Each row of a before or after table is a point. One or more steps were done to the points. Then noise was added and the rows were shuffled. The steps act on how far a point lies along the listed directions, d1 being the first. Name the steps. A step turns or swaps two directions, mirrors them in a line or flattens them onto one, adds a multiple of one to another, or multiplies one. Angles are multiples of 10 degrees, from the lower direction toward the higher: turns from -170 to 170, lines from 10 to 170 but not 90. Use the fewest steps. Two steps may share a direction if one is a turn and the other turns, adds or multiplies; they go together, in the order done. Otherwise the lowest direction goes first.
(in the rows, 128 means zero)

Directions:
(1): [182 117 148]
(2): [138  94  81]
(3): [148 174  98]
Before (11 x 3):
[[118 114  81]
 [113 144 161]
 [116 109 162]
 [132 104  75]
 [154 147  47]
 [143  62 193]
 [149  97 187]
 [107 166 124]
 [105 138 106]
 [128  73 129]
 [109 116  95]]
After (11 x 3):
[[111 134 164]
 [120 103 100]
 [136 113 163]
 [144 107  76]
 [130 146  42]
 [128 103  84]
 [190 102 195]
 [ 85 141 126]
 [103 117 108]
 [169 131 183]
 [167  90 130]]
Steps: turn d1 and d2 by -20 degrees; turn d1 and d3 by 40 degrees

Directions:
(1): [111 132  75 134  77 138 111 182 164]
(2): [ 97 163 132 168 146  92  65 105 149]
Before (10 x 9):
[[136 116  87 121 111 127 141 170 135]
 [154  88  99 118  92 153 165 212 112]
 [112 155 148 175 155 110  83  78 125]
 [111 116 135 134 149 127 109 139 133]
 [132 135 165 153 154 120 126  64 125]
 [159  97 141 100 116 150 182 140 103]
 [ 82 159  98 176 136  90  43 119 151]
 [ 70 184 132 175 106  88  53 131 169]
 [ 85 168  93 197 130 107  47 104 171]
 [139 112 158  99 158 151 183 105 100]]
After (10 x 9):
[[118 106 127 122 138 139 125 153 131]
 [144 123 145 126 171 104 140 105 103]
 [ 83 160 117 157 137 110  85 122 161]
 [112 151 152 164 149  92  83  99 134]
 [149  98 138  74  79 174 211 171 105]
 [156  78  94  83  99 174 190 165  98]
 [142 127 188 160 195  88 111  98  85]
 [135 112  84 129  75 169 147 170 138]
 [162  82  91  95  96 198 207 151 109]
 [120 131  90 148  76 147 123 148 168]]
Steps: turn d1 and d2 by -150 degrees

Directions:
(1): [ 97 164 152  94  97 127 144 199  98 190 145 100 129 116]
(2): [107 141 141 179  97  85 100 177 177  88 163 154 124 100]
(3): [ 94 171 133 180 185  91 139 127  75 121 120 131 172 155]
(4): [140 146 162 128  77 167 141 104  85  64 166 102 166 117]
(5): [113 136  74 102 107 144 143 156 152 109  74 150 205 114]
(6): [ 63  95 156  90 132 110  94 125  92  86  80 127 100  97]
Before (11 x 14):
[[137 121 170 139 157 155 124 110 102 171 125  95 132 164]
 [ 95 130 105 156 207  63 156  89 132 156  51 136 144 165]
 [143  89 130 135 179 130 105  66 144 145 135 138  55 163]
 [135  91 123 153 185 112 121  89 135 159 129 144  88 144]
 [168 104 117 154 135 120 142 129 223 140 172 126  77 144]
 [110 101 205 164 115  50  82 139 106  89 190 120  43  87]
 [ 91 163 147 153 146 125 155 160  69 126 134 117 146 161]
 [111 122 157 110  84 126 113 178 168  97 141 141  89  86]
 [ 42 150 160  95 171 115 140 147  80 187  87 117 119 138]
 [211 111 111 163 174 149 104  80 180 167 151 130  56 164]
 [129 105 118 153 101  92  94 144 163  51 110 145 104  76]]
After (11 x 14):
[[ 93 171 142 169 146 115 150 172  90 128 143 124 150 161]
 [122  83 153 107 139 151  69  80 123  59  91 127  72 107]
 [215 119  74 121 143 157 163  83 137 148 110 114 127 145]
 [ 93 119 177 165 129 122  92 153 135 120 123 124 132 129]
 [215 126 122 126 149 130 162  93 103 197 165 104 118 156]
 [100  87 132 131 169 109 109  94 127 119 108 146  99 116]
 [ 70 122 128 158 196  51 136  98 122 121  49 140 126 149]
 [109  88 123 129 157 112  91  89 154 106 115 152  75 141]
 [ 52 164 145 133 170  88 134 182 137 207 112 143 120 142]
 [130  73 143  74 131 165 141  76 122  82 111  87  95 131]
 [181 131 121  84 122 182 166 129 147 173 138 113 115 138]]
Steps: turn d2 and d4 by -150 degrees; turn d4 and d6 by 130 degrees; multiply d5 by 0.4

Directions:
(1): [ 75  64 171  93 124 145 163 118 114 140 109 156  70  72 141 110 113 142
 142 142 174 157 169 160 119 128 178 121 157 129 125 210]
(2): [ 91 127  95  62 122 129 180  76 194 134 109 138 129 125  96 139 138 212
 113  91  97 128 139 102 173 139 122 176  78 126  97 120]
(3): [135 183 157  66 132 113 156  94  85  74 130 149  75 113 157 182 169  57
 155  98 137 129 144  87 101 157 114 148 101  94 143 113]
(4): [109 165 122  86 159 136 148 140 115  76 143 150 109 122 193  93  78 138
  24 147 106 108  85 134 161 155 100 109 175 148 127 133]
Before (12 x 32):
[[162 117 133 189 110 131 102 140 128 148 132 120 139 130  95 137 135 111
  180 132 139 120 147 151 113 112 150 116 151 144 119 127]
 [129 129 126 150 117 130 106 123 126 143 117 108 146 139 107 147 116 138
  127 125 129 138 126 130 121 128 128 125 122 137 141 118]
 [123 128 103 134 141 144 135 147 144 121 135 116 129 117 136  90  98 170
   69 154 118 127  94 147 176 146 124 110 147 160 134 131]
 [117 134 111 134 154 127 128 152 136 112 143 140 135 140 162  75  81 158
   45 153 108 113  91 137 149 147 112 105 157 155 126 133]
 [ 96  87 167  96 137 135 147 111  89 139 120 144  65  86 162 147 131 112
  158 141 161 139 169 144 100 145 160 123 167 108 125 188]
 [146  98 143 185 113 135 103 149 105 167 137 100 154 124 115 108 105 115
  154 146 137 142 120 141 102 105 128 104 131 130 137 134]
 [136 107 118 153 145 145 128 158 123 143 122 129 152 122 109 121 118 125
  133 152 143 133 127 124 114 116 138 104 139 131 138 144]
 [ 97 119 138  98 123 120 148 119 118 122 126 141  99 108 159 133 129 113
  132 121 157 135 134 124 119 132 144 133 141 122 123 150]
 [130 148 101 139 148 129 127 138 148 117 154 125 152 151 163 101  84 133
   48 151  92 116  77 114 168 137 103 109 150 148 127 103]
 [109 131  88 138 150 140 129 134 169 128 149 123 150 145 123  77  72 189
   50 147 104 127  99 156 175 132 125 113 157 160 119 137]
 [110 116 176 108 126 134 135 129  79 105 117 137  74 108 158 107 135  72
  142 153 169 138 161 157 107 136 162 115 152 119 149 182]
 [104 102 155 106 142 127 157 139  94 115 123 142  89  96 167 133 125 113
  107 138 158 145 144 147 100 129 142 112 156 128 151 167]]
After (12 x 32):
[[111 138 149  82 148 120 167 128  92  94 129 145  86 103 176 150 136  99
   98 123 142 137 135 126 104 143 121 122 140 119 151 145]
 [151 101 134 180 101 130 114 123 142 162 120 120 133 121  77 147 147 125
  206 123 146 128 165 147 112 109 164 129 132 137 114 136]
 [ 94 135 123 105 166 133 148 152 129  94 145 156 112 125 193  58  57 165
    7 163 113 112  83 146 158 159 114  97 179 164 124 156]
 [129  84 145 165 107 133 119 129 114 175 126 105 141 112 103 116 116 132
  171 136 140 151 140 139 105 105 141 120 114 125 129 146]
 [115 132 161  77 139 121 154  97  83 111 126 142  61 100 160 178 155  85
  166 118 145 132 163 112  94 157 138 138 139  93 130 152]
 [126 102 122 137 141 147 142 147 126 141 116 133 141 115 106 128 124 131
  140 145 146 138 135 122 112 117 141 111 131 128 136 154]
 [111 144 134  94 125 114 146 117 114 106 129 141 102 116 165 146 137  99
  131 116 146 130 126 110 117 136 130 137 133 115 127 132]
 [ 83 120 111 112 160 148 146 137 145 112 150 142 115 118 158  63  52 183
   28 162 120 134 104 169 176 141 137 101 190 163 120 174]
 [109 135 105 127 159 138 139 146 147 111 153 139 138 139 184  73  58 154
    7 166  94 114  73 133 181 141 109  96 180 164 121 131]
 [121 156 163  83 126 126 143 109  88  85 118 136  78 121 157 132 155  67
  137 130 148 129 157 127 112 148 138 133 124 111 147 150]
 [110 127 117 112 150 149 147 149 130 105 136 131 105  99 163  79  86 168
   44 161 124 129  94 155 179 159 130 102 170 162 132 153]
 [122 117 129 152 113 134 104 123 127 154 114 111 143 133  99 147 116 143
  136 129 135 145 132 133 120 125 137 128 124 135 140 125]]
Steps: turn d1 and d3 by 40 degrees; multiply d2 by 0.4; multiply d4 by 1.6

Directions:
(1): [ 87 113  78 162 105 113 149 172 161  92 133  97 110 132 159 124  83 100
 113  99  68 179 135 145 135 135  98 137 137 113 128 160 147  67 121 116
 122 201 112 113 124  96 120 152 122 182 123 161 126 122  42 121 109 166
 160 216 140 150 108 137 182 192 183  81]
(2): [132 155 119 201 148 108 155 131 151 113 128 106 114  93 129 119 112 157
 149  93 153 131 191 122  94 144 151  72 116 145 136 137 149 148 101 131
 137 145  86  92 145 148 162  89 135 155 133 130 157  93  81  93  86 113
  78 113  80 235 132 123 162   8  93 133]
(3): [117 144 110  88  60 120 176  94 124 105 167 191 143 141  87 104 108 150
  92 142 155  89 119  60 109 100 138 121  93  98  95  99 168 121 124 175
 120 142 137 194 106  88  92  93 126 187 167 173  89  92 157 123 100 177
 141 124 101 101 126 133 159  56 193 100]
(4): [122 135 155 208 111 147 137 138 183 104 109 107  62 161  68 182 115 136
 149 121 159 102 160 109 101  95  94 127  75  84 212  90 107 137  69 118
 118  86 136 126 112  96 113 122 164 130  49 157  74 131 125 142 189 147
 135 146 136 106 186 154 111 139 113 111]
(5): [147 151 137 143  85 182 111 193  79 144 129 111  83 121 125 114 126 159
 139 138 194 126 147 145 140 164 119  96 104 156 102 112 131  92  92 110
 232 134  73 139  86 174  61 128  84  82 128  56  87 142 102 115 110 109
 118 136 155  94 119 137 146 118 208 124]
(6): [103  88 103 143  66  82 122 131  93 129 131 101 163  94 143 154 150  99
  87 139 161 127 137 114 145 135 118 144  52 111 149 183 173 195  61 161
 146 192  91  96 162  94 195 174 153 113 123 126 126 153 148 117 110  89
 140  65 186  99 149  83 105 126 150  95]
Before (8 x 64):
[[123 114 173  44 186 137 110  90 125 168 125 159 161 139 137 114 137 134
  130 180  97 116  77 150 148  94 140 171 190 127 104 114  81 130 192 112
   68  81 176 149 117 126 105 148  96  96 139 139 152 148 170 170 180 145
  178 131 129  54 139 143  86 193 110 158]
 [108 135 118 188 130 120 147 110 171  93 133 122 100 127 118 126 116 122
  155 107 121 166 166 134 122 112 118  91 109 112 155  98 147 115  80 118
  117 138 105 117 148  79 162 118 139 173 107 163 123 115 100 126 126 163
  110 154 115 177 150 124 142 103  94 126]
 [148 148 144  96 169 125 137  61 125 126 144 166 154 144 138 106 143 136
  122 119 126 116 127 100 126 117 154 128 171 126 115  79 136 154 174 160
   84  79 158 162 145 126 138  86 153 146 152 146 132 110 198 129 126 138
  114  97  81 156 133 111 117  66  60 156]
 [175 108 163  66 180 125  71 105 108 205  99 115 159 152 135 124 180  89
  142 145 129 119  93 164 151 115 158 172 158 145 116 136  78 178 166 122
  105  75 160 105 142 166 146 127 147  58 121  98 163 171 204 151 163  53
  125  75 156 105 134 118  68 180  66 174]
 [130 158 159 168 172 168 119 105 129 117 107 137  88 123 102 127 133 163
  166 146 124 105 141 137 112 144 130  80 134 126 151  68  92 119 135  94
  133  75 127 125 114 147 103 109 136 126 102 106 101 102 122 137 169 139
  108 128  86 156 153 165 118 125  88 161]
 [ 87 145 126 235 161 110 159 117 200 100 101  81 105 111 106 163  86 117
  151  77  99 112 186 105  64  93 135  79 123 103 191 130 120 142  87 129
   71 130 121  84 140 111 166  93 177 183  66 188 175  81  57 114 130 152
  106 162  76 249 141 146 160  51  48 111]
 [132 125 155 100 108 106 133  68 144 148 136 175 149 134  48 147 163 131
  100 151 152  65 135  83 128  82 123 136  91  93 165 104 123 175 114 168
   84 106 170 174 124  78 118  78 189 139 126 179  99 136 186 140 175 156
  121  85 108 105 182 151  96  74 116 128]
 [147 160  77 223 103 119 159 194 161  91 155  75  69  94 118 117  83 152
  134 111 147 170 191 136  87 152 120  41  98 127 121 154 174  75  75 118
  172 202  60  89 137 155 133 104 121 165 126 126 115  67  25  74  68 143
  106 178 113 215 104 146 203  50 164 116]]
After (8 x 64):
[[101  97 159  95 180 114 114 104 146 153 115 120 151 131 143 140 131 115
  127 164  90 132 100 156 143  96 123 173 165 112 145 138  90 144 156 110
   62 109 159 116 133 106 139 164 118 104 110 154 154 154 141 165 187 139
  184 139 148  72 156 136  88 210  96 137]
 [ 83 156 111 215 130 126 173 135 189  90 117  98  98 118 104 137  66 131
  139  80 102 115 180  98  66 100 132  69 127 106 157 119 136  97  94 130
   97 149 113 115 113 112 119  82 152 202  91 187 153  70  38 109 106 178
  117 195  71 232 120 157 195  47 112  97]
 [124 154 152 172 165 152 129  91 141 110 109 143  95 124  96 134 131 158
  158 145 120 100 144 126 104 131 131  86 122 113 161  73  99 133 127 106
  116  79 134 123 124 131 119 108 150 141  98 128 101  96 129 137 170 145
  108 121  81 161 163 160 117 114  81 154]
 [124 111 144  80 142 102 126  74 161 147 132 169 159 144  79 137 152 108
  101 141  86  99 110 111 141  84 116 159 146  98 152 119 105 140 157 150
   56 117 194 166 128  79 115  97 180 151 133 191 122 138 160 151 181 170
  139 133 107 112 156 158 106 145 107 130]
 [169 175  99 183  81 144 154 184 125 110 164 108  71 101  93 107 101 178
  132 136 195 134 183 118  88 150 128  34  83 134  99 123 174  79  75 129
  200 174  61 123 112 172  99  88 107 140 141 101  90  70  69  76  70 137
  101 147 115 170 105 147 189  18 190 129]
 [115 145 115 170 117 136 148 119 159  96 140 135  96 132 118 108 111 133
  154 110 125 166 162 133 126 119 120  87 122 120 130  88 148  91  93 117
  135 138 101 136 134  91 131 110 118 173 121 152 113 112  94 124 118 173
  112 170 115 167 137 130 159 104 124 128]
 [121 124 125 118 152 105 143  71 147 108 141 146 153 149 145 128 131 109
  108 110  98 134 127 102 130 108 132 150 153 101 145 104 145 153 153 163
   59 110 161 145 157  87 159 113 173 168 130 177 126 118 177 136 141 152
  139 121 104 149 145 109 120 112  70 128]
 [152 100 139 100 183  89  98  91 148 181 101 104 165 143 141 132 160  78
  135 122 101 132 112 151 134 105 158 167 151 129 135 157  94 188 155 133
   67 107 160  84 164 138 184 124 169 104 118 143 183 152 175 141 152  66
  124  88 137 157 141 113  89 158  44 156]]
Steps: turn d1 and d5 by 40 degrees; turn d2 and d3 by 30 degrees; multiply d3 by 0.7; flatten d4 and d6 onto the line at 140 degrees

Directions:
(1): [ 96 122  87  86 166  96  94 152 110 102 132  27 164 120  80 131 148  90
 105  59 139 150 126 138 135 101 171 117 186  99 168  84 160 142 183 115
  89  84 121 134 139 201 123 138 160 161 146 147 132 114 165 106 131 132
 155  88 185 129 147 159 150  77 104 180]
(2): [161 131 116 111 156 130 128 138 193 108 117 186 133  82 117 158 117 108
 186  26 155  99  60 103 159 104 124 156 162  86  83 168 132 162 153 144
 149 181 105 106  69 167 138  85 148 168 154 155 140 137  91 139 147 151
 111 177 117 122 171 167 109 102 158  78]
Before (9 x 64):
[[127 130 137 139 122 135 132 128 129 140 118 144 134 133 136 131 126 141
  131 150 121 132 129 132 119 142 120 127 109 140 125 123 127 127 125 132
  137 129 123 133 128 113 118 138 120 124 126 133 133 125 129 134 123 132
  134 136 124 137 121 113 124 131 127 130]
 [151 136 121 129 124 124 127 128 162 119 120 158 129 115 136 147 127 120
  152  96 140 118  96 123 141 116 131 138 139 120 112 148 128 135 142 149
  141 150 114 116 114 148 137 103 129 132 142 131 132 134 115 146 136 133
  133 144 125 125 134 144 112 131 142 113]
 [120 127 146 139 105 125 140 113 104 145 127 111 110 151 147 119 123 146
  108 192 120 154 165 142 108 136 116 111 105 142 142 107 114 108 112 128
  130 115 143 135 154 104 126 163 108  97 115 113 112 125 132 110 116 106
  132 108 120 133 109 103 137 150 123 147]
 [111 117 143 149 109 142 127 121  81 148 115 100 126 156 138 109 129 145
   92 204 112 143 160 141 121 138 121 121  92 152 151 107 121 103 106 120
  124  85 138 140 168  95 122 151 114 104 116 112 123 116 134 128 116 115
  140 105 132 133 107  97 137 157 107 151]
 [140 137 118 124 135 137 138 138 154 127 122 180 125 111 140 137 109 113
  157  91 135  98 101 116 142 124 117 133 133 112  99 156 128 147 125 136
  137 156 115 116  93 147 129 109 138 137 139 135 142 134 104 140 139 145
  111 157 109 127 153 138 120 110 148  94]
 [132 122 146 150  93 131 153 120 112 150 130 147 107 148 149 103 134 155
   95 215 112 126 170 130  97 172 103 115  93 174 138 130 109  96  81 136
  146 128 144 148 156  78 126 155 100  86 103 106 100 129 133 132 116 106
  116 122 108 129  99  85 138 162 122 119]
 [172 133 136 125 130 133 137 127 179 136 124 190 122  97 140 144 112 138
  163  72 141  95  82 114 146 108 111 136 140 112  90 154 127 160 140 136
  164 179 114 116  92 133 140  92 142 136 150 147 129 131  92 144 142 137
  109 157 110 120 151 148 110 120 166  68]
 [131 126 141 154 120 145 139 112 136 144 143 169 121 132 146 132 128 144
  138 159 114 117 130 122 119 137 104 124 123 141 115 138 120 124 117 127
  126 154 122 137 117 108 122 129 117 115 123 119 119 143 106 137 125 129
  129 141 106 129 122 112 126 143 135 106]
 [137 135 148 143 103 158 131 126 142 137 122 178 105 136 150 133 113 143
  146 154 125 123 130 131 130 127 110 143 111 143  99 145 115 122 109 132
  145 153 116 130 121 100 135 117 116 123 121 113 138 131  98 138 122 126
  116 147 110 124 122 122 131 140 139 106]]
After (9 x 64):
[[178 134 154 143 110 146 150 116 172 150 125 220 105 107 160 136 106 158
  161 119 132  91  97 117 137 123  95 134 112 133  84 164 113 148 114 138
  176 186 120 119  99  98 139  96 126 115 138 136 126 133  86 150 137 130
  100 161  90 120 135 129 106 144 169  57]
 [158 139 172 170  79 174 153 112 152 152 119 242  81 142 181 131  99 167
  160 197 117 111 134 122 125 146  83 148  75 161  75 173  96 113  75 139
  169 178 120 127 116  53 138 111  96 102 110 101 136 139  73 154 119 124
   98 173  75 125 108 103 118 172 153  75]
 [162 126 174 178  68 158 178 105 134 165 124 230  80 147 182 105 116 179
  120 250 108 106 161 118  96 187  72 128  58 189 100 170  86  92  44 149
  180 169 145 140 138  31 132 140  78  66  93  97  97 140 100 149 118 107
   92 157  64 127  91  70 119 196 143  72]
 [134 131 144 148 114 143 139 122 135 144 119 169 125 133 145 132 121 147
  139 163 120 128 129 128 119 149 110 129  97 145 114 132 119 124 113 135
  146 138 122 131 122  98 121 135 113 118 122 131 131 129 120 136 123 133
  126 145 110 139 120 108 117 142 133 119]
 [122 120 148 154 107 149 132 119  97 149 111 129 121 149 144 115 119 149
  109 199 113 133 146 133 127 136 113 129  86 150 135 124 117 106 101 125
  132 102 134 133 153  90 126 141 112 108 117 115 123 117 120 134 119 119
  131 120 119 132 112  99 129 158 116 134]
 [144 137 130 136 124 145 145 133 149 135 123 193 117 120 153 133 107 123
  154 121 129  97 112 118 137 134 106 134 115 125  97 160 120 138 109 136
  144 159 122 118  99 122 128 112 127 125 131 130 139 135 101 144 136 142
  107 159  97 129 142 125 117 126 148  89]
 [150 137 127 134 117 127 129 124 156 123 118 161 124 121 142 144 127 127
  148 112 137 119 103 126 136 120 127 136 131 126 116 147 124 130 134 148
  142 148 118 117 121 137 136 105 123 124 137 126 130 132 115 146 133 130
  131 142 121 126 127 138 113 139 141 113]
 [147 130 163 175 100 160 154  99 146 156 142 223 103 136 170 130 117 165
  152 194 110 107 129 115 116 153  80 129  94 156  94 161 101 115  90 133
  147 177 126 133 111  70 123 123 101  97 114 109 119 150  88 149 123 126
  115 161  78 129 111  97 114 170 148  78]
 [132 127 154 148  99 133 149 110 118 149 125 146 101 144 157 122 116 152
  121 194 121 144 154 137 111 139 106 117  97 145 125 122 105 108 102 133
  143 134 142 132 141  91 125 154 104  96 113 112 113 130 117 117 116 109
  122 124 104 131 109 100 130 160 132 125]]
Steps: multiply d1 by 2.5; multiply d2 by 0.7

Directions:
(1): [110 137 100  94 156 129  82 139  76  59 183 136 179 161 153  69 130 110
  89 159 195 177 136  52 135 135  94 183 159 146 131 155 148 134 134 186
 153 173 189 195 129 144 141  84 141 115 170 126 140 145 145  93 127 100
 122 122 169 106  94 130 111 176 124 131]
(2): [ 84 211 142 123 150 144 100  85 145 103 125  59 144 218 145 104  62 114
 148 104  99  94 101 124  77  98 138 137 145  85 140 126  55 146 175  92
 149 132 110 152 178 162  78  82 204 146 151 153  92 126 128 160 123 116
 117 145 108 129 150 142 127  87 137 148]
(3): [150 206 162 134 151 118 144 139 157  84 132 165 123 115 176 135 185 149
 167 105 145 113  23 114 160  57  85 142 148 179 148  76 135 146 114 151
  91  94 131 133 164 162 116 175 109 185 127  81 117  94 137 115 135 160
  61 177 133 106 133 122 101 153 100 143]
Before (9 x 64):
[[ 87 142 109  92 168 131  57 133  83  38 188 116 176 190 165  61 114 129
   98 163 191 176 120  38 107 116  95 173 172 128 135 149 120 143 145 186
  164 188 200 206 145 153 124  51 162 114 186 132 124 135 155 114 127 100
  131 127 164  96 105 121 119 160 124 138]
 [114 167 136 128 131 138 104 100 139 129 117  74 150 193 140 111  75 110
  144 112 107 115 148 143  87 124 139 141 127  95 133 147  89 129 152 105
  158 145 109 145 147 123 112  97 175 114 134 148 117 135 142 152 133 114
  127 139 112 126 134 123 145 105 145 125]
 [117 136 146 145 119 130 140  94 147 152 103  77 110 148 123 139  83 136
  145 100  86  88 129 177 112 122 154 104 116 102 125 120  94 145 144  71
  115 101  91  93 155 127  98 117 167 145 129 140 104 126 120 154 131 137
  132 142  90 139 150 144 160  95 150 119]
 [ 95 142 116 119 151 146  84 105  82 100 133  83 167 200 132  79  84 112
  117 145 153 143 160 103  88 135 131 165 146 102 124 159 108 133 152 127
  181 159 141 152 144 141 124  69 163 117 153 157 143 153 153 131 133  99
  145 119 132 113 110 132 120 121 137 134]
 [139  90 107 131 110 127 149 134 148 183 102 139  86  83 107 150 128 127
  145 130  92 109 148 160 142 153 136  91 114 122 109 131 140 118 115 113
  129 111 104  94 108 109 144 150 115 122 107 130 150 112 126 122 135 146
  159 126 135 127 129 133 142 124 122 124]
 [110 133  99 103 151 133  94 114  97  86 164  99 169 198 121  89  89 107
   94 146 156 128 168  82 112 146 135 165 149  97 138 168  97 138 165 148
  161 168 152 176 130 154 123  62 168 109 165 148 124 143 143 115 139 106
  133 124 145 114 112 135 125 155 139 125]
 [100  71 104 144 103 133 110 100 139 182  99  63 117 158  70 140  60 107
  104 117  76 124 226 170  77 185 182  93  88  62 114 158  87 118 160  77
  169 145  87  96 109 101 119  68 162  83 118 185 131 144 108 171 127  94
  187  85  97 169 148 133 163  65 158 118]
 [106 167 131 125 140 128 125 107 152 129 119  94 126 151 124 128 108 118
  143 115 115 117 122 138 108 101 129 106 134  89 125 127  92 140 143 103
  135 117 115 135 168 130  89 136 141 129 121 137 105 131 113 142 112 116
  131 124 127 139 156 137 135 105 124 137]
 [100 142 114 130 112 139  95 102 122 122 120  68 142 199 120 117  67 109
  119 121 116 111 158 137 105 149 155 131 141  88 131 157  88 134 144  94
  158 164 130 139 146 134 111  56 175 103 146 171 124 141 136 162 120  96
  160 109 127 132 129 129 154 101 139 136]]
After (9 x 64):
[[ 99 147  94 101 146 136  96 118 116 112 146 106 137 162 139  87  92 105
  125 141 129 129 139  96 118 140 114 142 150 111 118 151 113 134 147 141
  161 150 143 162 139 143 125  89 170 123 155 143 140 124 140 112 132 117
  147 132 158 108 114 143 128 138 125 140]
 [162 177 154 135 136 120 135 138 151 107 123 151 137 124 167 132 165 136
  162 109 141 125  80 133 146  86  97 147 134 166 141 106 143 131 111 148
  114 116 123 134 144 128 136 164 111 150 118  93 131 110 148 119 141 149
   79 168 130 108 123 108 123 154 117 124]
 [149 201 154 144 126 121 134 130 159  90 115 139 121 141 166 144 161 142
  164  96 135  98  42 136 162  75 106 135 153 163 150  90 124 146 107 125
  101 114 130 124 168 158 115 139 119 166 127 105 124  99 145 139 132 144
   86 162 134 110 130 116 126 139 104 146]
 [152 107 172 168 106 118 174 134 197 185  73 142  56  73 117 202 157 179
  184 101  64  83  87 199 123  94 151  52 103 124 129  76 114 127 106  84
   91  82  77  53 130 114 116 180  93 150  84 112 112  90 121 169 131 174
  131 146  87 136 170 107 148  83 119 127]
 [163 159 156 151 129 118 172 121 180 146 101 139  97 122 122 175 151 150
  167  95  95  65  83 167 142  89 141 104 121 127 147  94 100 139 132 104
   95  86  83  90 143 150 112 168 115 165 104 107 110  96 128 139 148 168
   93 166 103 123 153 124 124 127 120 126]
 [108 250 145 124 175 122  90 111 155  38 149 109 156 195 181  95 137 125
  148  92 150 124  37  82 119  55  82 167 155 153 155  87  89 161 158 152
  133 123 136 168 192 188  89  99 168 179 159 110 108  96 138 132 137 123
   59 174 132 113 135 129 102 134 109 155]
 [134 143 129 117 148 118 118 133 101  70 163 142 151 126 166  96 152 137
  116 130 178 147  93  95 163 105  92 162 151 170 132 119 158 153 118 162
  107 125 164 150 149 143 132 121 130 153 159  98 128 126 142  94 136 135
   95 153 145 106 106 135 128 179 125 120]
 [148 173 169 160 135 129 153 120 153 137  85 134 108 122 145 150 157 153
  183 103 113  94  67 166 127  75 123 120 127 146 134  87 123 136 116 105
  116  85  91  83 157 143 119 171 107 173 101 107 135 108 145 141 142 160
   97 162 103 115 139 119 111 113 112 136]
 [135 147 125 119 144 117 133 141 133 104 140 152 130 103 140 126 168 127
  133 132 161 148 104 110 152  97  96 123 141 138 125 118 144 138 111 153
  118 118 147 144 151 126 118 165  94 133 121 104 126 127 122 108 117 126
  112 129 153 124 133 127 120 156 109 132]]
Steps: multiply d1 by -1; turn d2 and d3 by 120 degrees
